Every row gives one point. Each copy is the shape, with its points in the same order, turned, moved and blurred by noise. Some copies are also mirrored. Which?

Shape (5 x 2):
[[ 0.07  0.01]
 [ 0.50  0.20]
 [ 0.56  0.07]
 [-0.49  0.17]
 [-0.21 -0.45]]
Copy 1, 5 rows:
[[ 0.05  0.11]
 [-0.22  0.50]
 [-0.10  0.59]
 [ 0.05 -0.45]
 [ 0.57 -0.05]]
Copy 1 is: only turned
Copy 2 (5 x 2):
[[-0.21  0.04]
 [-0.57  0.37]
 [-0.67  0.27]
 [ 0.34 -0.04]
 [-0.15 -0.48]]
Copy 2 is: mirrored
Copy 3, 5 rows:
[[ 0.05  0.14]
 [ 0.50  0.26]
 [ 0.58  0.08]
 [-0.52  0.30]
 [-0.29 -0.22]]
Copy 3 is: only turned

Shape (8 x 4):
[[-0.04  0.12 -0.31 -0.34]
 [ 0.04  0.02 -0.07 -0.06]
 [ 0.22 -0.04 -0.32 -0.37]
 [ 0.03 -0.40  0.20  0.40]
 [ 1.07  0.23  0.20 -0.39]
 [-0.03 -0.06 -0.09 -0.32]
 [-0.06 -0.85  0.75  0.16]
 [-0.06  0.27 -0.02 -0.29]]
Copy 1 (8 x 4):
[[ 0.45  0.15  0.12  0.21]
 [ 0.13  0.02 -0.03  0.13]
 [ 0.32  0.46  0.02  0.24]
 [-0.30  0.06 -0.33 -0.31]
 [-0.32  0.69 -0.25  0.95]
 [ 0.20  0.21  0.17  0.06]
 [-0.81  0.28  0.14 -0.63]
 [ 0.22 -0.03  0.21  0.30]]
Copy 1 is: mirrored
Copy 2, 8 rows:
[[-0.11 -0.07 -0.04  0.22]
 [ 0.11 -0.04  0.18 -0.07]
 [-0.02 -0.32 -0.03  0.06]
 [ 0.48 -0.23  0.56 -0.44]
 [-0.38 -0.63 -0.29 -0.79]
 [-0.02 -0.12  0.19  0.06]
 [ 0.26 -0.32  1.23 -0.50]
 [-0.20  0.12  0.02 -0.04]]
Copy 2 is: only turned
Copy 3 (8 x 4):
[[-0.38  0.20  0.31 -0.20]
 [-0.13 -0.05  0.07 -0.15]
 [-0.16  0.35  0.25 -0.04]
 [-0.16 -0.34 -0.49  0.12]
 [ 0.78  0.15  0.47  0.29]
 [-0.32  0.02  0.28  0.00]
 [-0.32 -0.66 -0.49  0.72]
 [-0.18 -0.06  0.38 -0.18]]
Copy 3 is: mirrored
Copy 4, 8 rows:
[[ 0.08 -0.15  0.09 -0.23]
 [ 0.01  0.02 -0.04  0.11]
 [-0.01 -0.19  0.33 -0.14]
 [-0.40  0.24 -0.19  0.58]
 [ 0.48  0.12  0.99  0.43]
 [-0.08  0.07  0.09 -0.13]
 [-0.75  0.84 -0.05  0.49]
 [ 0.27  0.10  0.01 -0.15]]
Copy 4 is: only turned
